Rows are points. Any point is a mix of the corners, with weights that add up to 1. It lies inside the corners' shape when no weight is negative. Is each point inside? If not, which corners have a negative weight?

Corners:
(1): [ 19 -30]
(2): [60 33]
(3): [-56  14]
Points:
[31 -5] => inside
[-8 20] => inside
[-49  25] => outside (1)
[ 11 -22] => inside
[ 15 -24] => inside
[-45  14] => inside

Corners:
(1): [ -7 -38  -3 -11   6  18  -6 -15]
(2): [ 10  30   5  -3 -10 -14 -29 -54]
(3): [  2 -36 -13 -21  -8 -10  60  21]
(4): [ -8  24 -23  12 -39  44  46  18]
(5): [ 14 -26  41 -29 -11   3  -7   8]
(6): [-11  16   1  -1  -3 -16 -14  17]
(7): [  0   9   4 -18 -34 -14 -25 -17]
(8): [ 21 -47   1  31  -9 -12 -30  31]
(9): [ 21  17 -19  -1 -12   0 -22  28]
Points:
[ -2 -24   7  -8  -7   2   1   0] => outside (9)
[  1  -6  -5 -11 -21  -1  12   3] => inside
[  8 -25 -33  10 -14  18   9  31] => outside (2, 5, 6)
[ 14 -21  -2   1  -9   5   0   6] => outside (6, 7)
[-12 -17   5 -34 -20   9  40   6] => outside (2, 8, 9)
[  0   2   1  -4 -18   9  10  12] => inside
[  4  -5   8  -9 -19  13  12   9] => inside

Corners:
(1): [ -3  -9  -6   7   9 -12   7  -4   3   4 -11   3  -5 -14  -8  -4   0  -8]
(2): [ -6  -3   0  -1   2   8   6   4 -18   2   3 -10   1  11  -6  11 -11  -2]
(3): [  3  11  -2   6   7  -8   4   3  -2   7  -8 -16  29  -5   4 -12  -1   2]
(4): [ 4  4  2 -3  8 -6 -1 -7  6 10  9 -6  7 -8  1  8  2 -3]
(5): [  0  -1   7  10 -10  -9  -4  -2   2   0   3  -9  -7  -2  -7  -7 -10  -5]
(6): [ -3   2  -2   3   9  -8  -9   6   7   4   0   4  -6   8  10  -1 -12   4]
(7): [-17   5   5   2   1  -8   0   3   9  -2  -1  -5  -1   7   9   1   5   5]
(8): [ -3   8   7   0   9   1   3 -10   9   3  -4  -2  -1   5  -9  -3 -10  -8]
(9): [  2   2   8  -6   3  -9  -7 -16   6  -6 -16  -7  12  -3  15   2  -4  -2]
(10): [-13   5  -4   4  -1   0 -12   5   9   4   5  -3   0  -1  -4   4  -8  16]
(11): [  0   7   2   3   6  -3   5   5   2  -2   9  -6  -6 -12  -1  -7 -11  -2]
(12): [-23   2   7   3 -13  17  -5   5   1  12 -12   4  -5   1  11   5  -7   0]
(13): [  1   4   5  -5   5  -8  -3   0  -7  23   9  -1  -5 -12   0  20   0  52]
(14): [-10 -60   4  -3  -5   1  -2 -40  13  -1   9 -13   0  -7  14  -6 -10  -6]
(15): [ -4  -2   4 -16  -4  -2  -6  -1   2  11  -2   1  -1  -8  -5  -6   3   1]
(16): [  2   1   8   1   4  13  -8   0 -10  -2   3  -1   1   4 -10  -6   1  -7]
(17): [10 -2 10  1 -2 -2  5 -1 15  1  1  6  8 -9 -4  0 -5 -1]
(18): [  3   6 -39   4 -15   0   6  -2   2  -3 -15  -8 -10  -4  12 -13   1  -3]
(19): [ -5   6   9   1   3  -7   2  -9 -12   3   5   5  16 -11  -4  -8  -2  -4]
Points:
[ 1  2  0 -3  4 -4 -3 -5 -3  4  3 -7  5 -3 -1 -3 -5  1] => outside (1, 7, 12, 17)
[-8 -7 -2 -2  0  3 -3 -5  4  8  4  6 -7 -4 -2  0  1  5] => outside (2, 3, 5, 9, 11)

Corners:
(1): [ 23 -11 -16  60  -9   7  25   9  37 -31  15 -23  15   5  15  -6 -19 -31
 -40  -2]
(2): [ 13   4  23  11  15  22 -30   9  44 -33   4  10 -24   9   7  15   0  36
  34 -38]
(3): [ -1   0  10 -26 -12  11   1  -6 -26  -3 -10  17  11 -25  -1  57 -35   7
   1  23]
(4): [ 17 -16  11 -30  -9 -14  31 -20  26  22  51  44  -9   8  10   5  16   2
  -3 -46]
(5): [ 39  -7 -20 -13 -17  29   6  -4 -18 -28  -2   9 -10   2   4 -24 -45   1
  18   1]
(6): [ 35  18   7   7 -19  29 -38  33  29 -14  16 -13 -22  27  47   1  -2  30
  10  -8]
(7): [ 28 -26   4  26  38 -20  -1 -10   3 -23 -25  -7  19  -8   1  11 -17 -30
 -43 -34]
(8): [  4  -6  -9  13  -5   3 -13   1  12  27 -17   2  12  16   5   6  -9  -9
   6  24]
(9): [-10 -19  33 -39   1 -11  21  26  -2  29 -24  31   7 -32  13  -8  32 -10
  -5 -11]
(10): [ -1  15 -31 -18  39  -9  -9  19  -1 -13  27  24  -8  -1  -9  12  14   3
  12  -1]
(11): [ -2  21  23  14  20   0 -17   5  23 -34   0  23  19  13  23  -9  25  16
  11 -41]
(12): [ -4  29   1  13  -4  -8 -19   5  -6   0  -9   1 -22  -6 -18   1  14  11
   2 -12]
(13): [ 33  28  -1  22  21  48 -13  -5  -4  -5 -15  11 -36 -11 -23  15   0  10
 -19  18]
(14): [ 17 -24   5 -22  17  -7  51   1   6  39 -15 -20   9  22 -24  20  19  12
   4 -33]
(15): [ 14 -10 -16 -36  15 -20  28  -9   5  -9 -14 -10   5 -42  41  -4 -10  -6
 -13  22]
(16): [ -9   3  15  19 -15  24  11   1  18   7  21 -27   6 -15  17   3 -18 -43
 -24  12]
(17): [  0  39  -3   1  -8  -1  23  23  17  28 -17   7 -19  -1  10   2 -14  -3
 -19  14]
(18): [ 18   0   1 -40 -19  -9  -2  10   1  11 -59 -13   6   1 -22   3   3  -5
 -54  13]
(19): [ 35  42 -26   1  16 -20 -44   7  13 -20  20  14  -6  -4 -22 -21 -21  47
 -14 -16]
(20): [ 25  23  35   8   3  -7  -6 -13   3 -29  31  15   8  12 -17  -2  -8  -1
  15  10]
(21): [-23   6  31   7  13   8  40  -1  -1  -6   3 -29 -13  10  27  13 -16  27
 -16   2]
Points:
[10  0 -2 -3  5 -7  7  4  6  1  1  3  4  3 -8  6 -8 -3 -6 -6] => outside (6, 11, 13, 15)
[ 16   5   8  11  -1   7  -1   1  18 -10   5  -1  -1   2  14  -9 -12  -5
 -13  -6] => outside (3, 10, 12, 14)
[14  7  1  3  6  3 -2  6 12 -6 -1  1 -7  2  7 -2 -1  4 -5 -9] => outside (3)
[ 10  -9  20   6   7  -5   9  10  25 -10   1  11  14  24  16  -4  10  -3
   4 -28] => outside (3, 12, 13, 15, 16, 19)
[ 13  11   1  -5  -2  11   7 -11   1  -3  22 -13  -5  10   2  -4  -8   4
  -4   4] => outside (1, 2, 3, 7, 9, 17)
[  0  -2   8   4   2  -1   4   3  -2 -17 -22  -6  10 -12   9   9 -21 -17
 -16  11] => outside (4, 6, 13, 14, 19)
[ 26  -5 -16  -3   3   8   3   4   7   2 -19   4  -8   0  -1  21  -8  -2
  -6   2] => outside (9, 11, 16, 19, 20, 21)

Corners:
(1): [ 23 -27  -3  -3 -34   2  20   1 -21   2  31 -27   7  20 -25  36  42  28
 -45 -27]
(2): [-16  30   3 -23 -21   0   8  39 -32  10 -32 -30  14  22   3   0 -15 -41
 -39  29]
(3): [ -6  17  -2  44 -22  13  19  40   1 -27  10   1  27  19 -25 -15  22  45
  14 -39]
(4): [-29  -4 -23 -15  -7  21  23  18  35 -19   3 -29  11  15 -17   4  21 -47
  38   9]
(5): [ 51   4 -17 -31  50   3 -35   6  -3 -12 -42   7  -4 -18   2 -38  -8 -36
 -18  35]
(6): [-16 -13  28  38 -47 -11  40  -8   9   7  30  27  22  -1 -14  16  33  33
   2   1]
(7): [ 10 -36  14  19 -52   1   1  27 -20 -18   9  15   1 -44 -11  -2 -11  17
  37   4]
(8): [  2  -2  -3   0  28  19 -31 -29  14   0 -50 -28   0 -22  28 -36 -24 -55
  27  -5]
(9): [ 49  -8 -21  20   4 -13  11  -4 -16   7 -18  48 -11  -1  27 -27 -12 -13
 -25  -9]
(10): [-38  -5  -3  54  33 -17  50   0 -12 -34 -17 -48  33  23  16  36  49  -9
 -11   9]
(11): [  6 -14  -8 -12  15 -37 -30  -7  20  17 -32 -23  12 -21  14  -4  -3 -36
  23   4]
(12): [ 21 -29  14  -9  23  15   8  -9   0  48 -22   0  52  14  -7 -20 -32 -10
  11 -19]
(13): [  4  13 -20  29 -20  12  36  -1   7 -10 -27 -39  23  12  21  46   1 -22
 -17  22]
(14): [-34 -23  11  55 -23 -25  60  24 -19 -18 -11 -46   4  21 -40  25 -11  40
 -55 -11]
(15): [-28  15   2  29  -6  20 -10  34   6  19  29  -8   7 -46 -15  22   7   3
   1 -39]
(16): [ 29  46  19 -38  17  -5  27 -19 -33  -1  20   0  44 -31  -2  27  -8 -40
 -34 -27]
(17): [-16  20   3  -5   1  -9 -21 -19 -27  20  46  29  37  24 -40  27 -17  32
 -10  16]
(18): [-15  30 -20   5   8 -13  -1 -14 -24  42  30 -24  15 -25  11  -5   0  28
 -25 -14]
(19): [  4 -30 -40 -14 -16   6 -30 -26 -18  27 -35  19   0 -46  -4  26   2  -5
   8  -9]
(20): [ 32 -25  -6   3   3  19   8   9  15 -32 -14  13  -3  24  34   2  28  39
 -41  -7]
(21): [-30  -9 -43 -25 -23   8 -37 -18   3  21  20 -29  47 -35 -12 -20   6 -43
   0 -15]
Points:
[-17  21   3  -1   0  11 -26  -1 -14  25   6  -1  29 -31 -21  -3 -30  -7
   5  -1] => outside (1, 4, 9, 10, 11, 20)
[-14 -20 -10  36 -23   8   6  16  -4  -3 -16 -20  20   8  -6  13   2   9
  -2 -16] => outside (4, 5, 6, 16, 18)
[ 10   0  -9  -9  10  -1 -24  -1 -12  16  -2   1  16 -21   5 -10  -5  -8
  -4 -14] => outside (4, 6, 13, 14)
[  0  -3  -3  17  -2  -9  13   4 -11   4  -4  -1  22  -6   2  11   6   4
 -12  -2] => outside (1, 4, 8)
[ -1 -12  -4   9 -19  -1   6  16  -9 -13   4   6   8  -5 -12  17  15   8
 -10  -4] => outside (8, 12, 13, 18)
[-10  24  17  16 -12 -23  22  33 -26  -9  36  -2   6  -6 -32   7  15  16
 -10  -7] => outside (8, 12, 13, 19, 20, 21)
[ -8   9  -9 -15   4  12  -8 -11  -6  12   6  -8  28 -16   4   6   0 -18
  -2   6] => outside (1, 3, 9, 11, 14)
[  6   7  -1  22   2  -7  30   8 -23   2   0   2  14  14  -1  24  13  20
 -41  -7] => outside (4, 7, 8, 11, 21)
[  4  -6   0  -1  -1   5   6   5  -8  13 -11  -7  24   4  -3  -2  -7  -7
  -7  -5] => inside

Corners:
(1): [  1 -10 -20   1   3   1   8  -2 -16  -6   1   7   3 -10  -3 -11   7   1
 -16   5]
(2): [ 28  -3 -18  -4  -8  -8  -3 -12 -22 -12   7  -2 -10 -14  -9   9  15   3
  -9   2]
(3): [ -3  10   7   3 -11   4  -8   4  -4  -7 -23  -7  -4  -1 -14   4  13   7
  -5   6]
(4): [ -2 -11   8  11   5   8  -9   6   9   2   4  -8  -2  20  -8 -10   0   3
 -10  -2]
(5): [  2  -2  -9 -13 -12   4   5 -11 -19   2   1  -5   8   4  -6  -2   9 -15
 -13  -9]
(6): [-11 -23 -10  10   5 -31  14  15  29   2   3 -15  -5   0  50   2  -7  -7
 -17  18]
(7): [ -4 -14   7 -26  -2   0  -7  23   4 -17   1   0  -4   2   2  20  13   5
  -8  12]
(8): [ 16  -9 -43  -4   5 -18  -1  -9   2 -11 -16   1  -8  -4  -3  -7   7  -5
   0  -1]
(9): [ 22   0   8   4  22   4  22 -11 -11  -7   7  -5  -7  -3   1  -4  12  -9
  15  -3]
(10): [ 23   1   6   6  11  -1  14  16 -16  12 -16   7  17  10  -5  10  -3   1
   2   7]
(11): [ -3   0  12  -9  -8   0  -3  18  -9 -14   7  -1  -5  -3  -6  16 -22   7
  -9  -6]
(12): [ 39  -1   4  -7 -14   3   1  10 -26   4 -25  23  -5 -12  -2 -12  14 -22
   4   9]
(13): [ -3  -7   2  -1  -7   3 -11  -8 -13 -12   6   5   6  -6 -21   7   8 -13
  -2  10]
(14): [  2  -8   2  -5  -4   9 -10  -8 -21 -18   2  20   7   4  10   8  -3  18
   2   7]
(15): [ 17 -33   8   6 -10  -1  11  -7 -15  -7  -4   4   0  -6  -3   8   1  -4
  11  14]
(16): [ -9 -12   9   6  -7   9   6   1  32  35   6   8   6  -4 -18   5   3   0
 -20   9]
(17): [ -2  13  11   6   4 -27  -2  -8  14   0   5  -8  -9   2 -25  -2  12  10
 -10 -14]
(18): [ -1  -1   3  -2 -10  15   1   6  18  37  10 -15  60  -8 -19 -11   2   5
  15  13]
(19): [-15  -7  13 -11  -5  12   5  10  57   9  18 -10  48  -5 -29 -15  -4 -11
 -17  17]
(20): [  1  -6  14 -22  22 -10  10  -7   4  16  11 -10  -4   7  -4  -4 -28   6
  -4   5]
(21): [  2  -2  20  12  39 -12  -9   5   5  -7 -38  -8 -13   8   5  -3  -2  15
  -9 -25]
Points:
[ 7 -4 -4 -4 -1 -2  4  0 -3 -2  4  0  3 -3 -4  0  5 -3 -5  5] => outside (15, 21)
[  8  -8   8   2  -2  11  -1   0  -1   8   2   6  16  -1 -14  -4  12  -3
  -2   4] => outside (3, 6, 8, 11, 20)
[ 3 -6  8 -1  2  0  0  4  0 -1 -2 -2  2  1 -5  2  3  2 -6  3] => outside (8)
[ 4 -6  3 -1  3 -6  3 -2  3  0 -3 -1 -1  0 -5 -1  4 -1 -7  4] => outside (11, 18)
[  4 -10   1  -1   0  -1  -2   4   3   1   1   2   7   0  -4   0  -2   3
  -5   6] => outside (3, 5, 9)

Corners:
(1): [ -2   0 -19   8   9  -1 -10   1 -30 -13 -14   2  13 -21   6  33  -6   9
  13   7]
(2): [ 10  -6  -1  15 -14   7  24  12   8 -10   1 -27  15 -25  23 -13  17   7
  18  -6]
(3): [ 12  -5 -27   4 -20  19  16  20  10  15 -10  -2   1 -20  17  -8  12   0
   6   5]
(4): [ -9   5  -2  -8   6  11   7 -13 -19  15  -2  -7 -17 -18  16  40  -2  -4
  25  16]
(5): [  2  -7   0 -10 -23   0  -3  -6 -13 -26  17 -17   9   9  -5  -3 -18   8
  -4  -8]
(6): [ 18  -6  12  -6  13  15  -4 -28  -9 -21  -9   0  26   0  29 -15  -8  -8
  -9   9]
(7): [-24 -12  12  14   4   6   8  -3   4 -24 -16 -30  17  27   6  10   0 -20
  15 -22]
(8): [-27   3   7 -10  -2 -19  -9  -8 -25 -23  12  15  -3  25  12   6  -1  -9
   2   7]
(9): [-10   8   7  10   9 -10 -15  -3  20 -11  -1   4  -1   7  -5  13 -20 -14
  -6   9]
(10): [ 20   7  -9  43   3  12  15  22  -2  -6   3  -1  15   6  -1 -20  13  11
   5  -3]
(11): [  3 -15 -27   8  14  25  12  -9  20   7  -5  -1  -3 -34  -5  -1  27  13
   1  -3]
(12): [ 15  -2  -5  -4   7  29  29  30 -14  16 -12   1   3 -46   3 -30   3  17
  -2   0]
(13): [-11   3   8   6   4   9 -17 -16   4  32 -14  -1 -10 -21  26  60   0  -7
 -10  17]
(14): [-15  10  12  16  -8  -4  -9 -12   4 -18 -13 -11  -2  18  15   4 -18   2
  -4  16]
(15): [-22 -11  12   1   2 -11  -9 -32 -11  -7  -6  10   9  11  -1  21 -35 -12
  16   5]
(16): [ 15  -4 -15  12  -2   5  40  13   1  10  -6   3 -13 -31   4   1  13   3
  -6  18]
(17): [-23 -18  20   2   7  11 -21 -22 -23 -21 -10   1  -4 -10   2  21 -24 -23
   8  14]
(18): [-11  -7  -8  12  14  17  -6   2 -18  19  -3  -6  16 -10  -2  17  11   4
   0  29]
(19): [-12 -16  17  -7   1  -5   3  14 -10 -19  -3  17   4  22  -7   9 -15  11
  11  12]
(20): [ -2 -22 -36   6  32   8 -28  14 -19  37   1 -23  11  -2  28  14 -11  21
 -10  17]
(21): [-33   1  18   9   3  12   1   2  -6 -14   7  -8  12   8  17  20 -31  -2
 -10   6]
Points:
[  1  -3  -9   8   9  14   0   0  -5   4  -6  -5   4 -19  16   5   3   2
  -2  11] => outside (5, 7, 15, 19)
[  1  -7  -2  11   6  16  -1  -2   2  10 -10  -8   7 -10  13   6   1  -2
   6   7] => outside (1, 5, 8, 16, 21)
[-6 -2  3  6  0  8  5 -2 -4 -6 -5 -2  3 -7  7  8 -3 -2  5  6] => outside (20)
[ -6  -6  -3   4   7  10   0  -4 -10   2  -8   1   3  -8  12  14  -3   0
   1  11] => outside (2, 5, 9)
[  0  -7  -6   5   3  13   7   7 -11   0  -4  -5   5 -15  10   5   2   5
   4   6] => outside (9, 14, 15)
[-4 -7  1  4  0 10  5 -3 -4 -2 -4 -6  3 -6 13  7 -4 -1  3  4] => outside (1, 9, 18)

Corners:
(1): [ -4  11 -19  -3   2  22  12 -40  17  -8  -1   0 -23  11 -10  -1 -30  11
 -36 -21]
(2): [ -4  -9  -1  -6 -22 -11   6 -10  16  18 -21 -30 -13 -39  -9 -16 -15  10
 -29   0]
(3): [  0 -48  18  -8  -9 -42  20  -4  -4   5  -6  12  -1   5 -51 -14  21  15
   3  -8]
(4): [-11 -20  -2 -11  10  -1   3   0  13  27 -10 -33  19 -13  -6  -1 -36  18
 -31 -10]
(5): [-58   4 -34 -11  33  36  19  -1  24  11  17 -26   1  40   9  -2  -9   1
  24  22]
(6): [ 14   3  15  21  -3  -1 -31 -50  15   7  -2  -3 -32 -18  23 -16 -26   5
  -7  30]
(7): [-34 -21 -17  -5 -13 -22  25  -2 -28  24 -12 -46 -14 -11 -14  22  20  21
  18  -8]
(8): [ -7  18   3  18  -5  -5 -16  18 -22  21  -8   9   8  19  -6  -9  -7 -11
  -3 -21]
(9): [-20  -2  21  27 -19 -13   2  20  18 -12 -28  -6  15  28  -6  40   6  27
  20 -33]
(10): [ -4  -2 -23 -48 -21 -14  14 -10 -36   6  26  24 -23  -2 -17 -19  15  -4
  19  -6]
(11): [ 10  13   6   5   1 -16   6  12 -16  15  -5   2  -4 -27 -19  14  -7  12
  22  -7]
(12): [ 23 -46 -14 -27  20  -9 -19 -24  -2  30 -10 -44  42   1  37  11  34  21
 -35  14]
(13): [  7 -33  -1 -31  35  27   0   8   2  13   5   2  29  -5 -41  12   3  -6
  13  -1]
(14): [ -7  -7 -18  31   7  32   6 -33 -34  -4 -10  22 -33 -31  -5 -15 -31  13
  14   5]
(15): [ 12   8 -25 -12 -33 -31  -8  17 -16  17  10 -21   3  20  19  49  16  42
  13  22]
(16): [-21  -2 -17 -15  33 -12  25 -19  -8 -10  -2  27 -21  38 -28  19 -15  -3
  23  32]
(17): [-60  31  25  39   5  13 -21  20   2 -11   2 -11 -14  27  21  -6  -9 -11
   0  -1]
(18): [  8  29 -28 -25   0  24  -6 -25   6 -19  -5   1  23  14 -31 -29 -28   6
  16  -9]
(19): [ 16  -4 -21  11  -4  16  10  -3 -36  -8  -1 -27 -21  -5   3  33 -20   1
  -9 -28]
(20): [-11 -21   4   0  29 -26  -8  25 -10   7 -21   6   1  32 -23   8   9   1
   8 -30]
(21): [-20 -15 -41 -17 -19 -18  17 -27   7   0  21 -10   3 -26 -30   2 -14  11
  11  -3]
Points:
[ -8   2 -11  -4  -2   5   2 -11  -4   4   1  -8  -6   2  -2   7  -5   8
   6   4] => outside (3, 4, 20)
[  9 -15 -26 -33  -4  -6   0 -12 -10  16  12 -12   9   5 -12  -2   2  10
  -1  -5] => outside (2, 9, 11, 14, 16, 17)
[ -3  -6  -9  -7  -3  -7   7 -14  -2   9  -3  -4  -2  -6 -14   4  -6  15
   8   3] => outside (17, 19, 20)
[-16   3  -9   6  -5  -4   5  -5  -5  -1  -4  -3 -13  14  -7   6 -11   8
   5  -7] => outside (11, 12, 13)
[ -5   0 -12  -9  -5   2   0  -8 -11   6   4  -5  -8  -2  -3  -1  -5   5
   5  -5] => outside (3, 16)
[-10  -1  -7  -6   0  -4   1  -1   2   5  -3 -11   5  12  -9   5  -5   8
   3  -5] => outside (14)
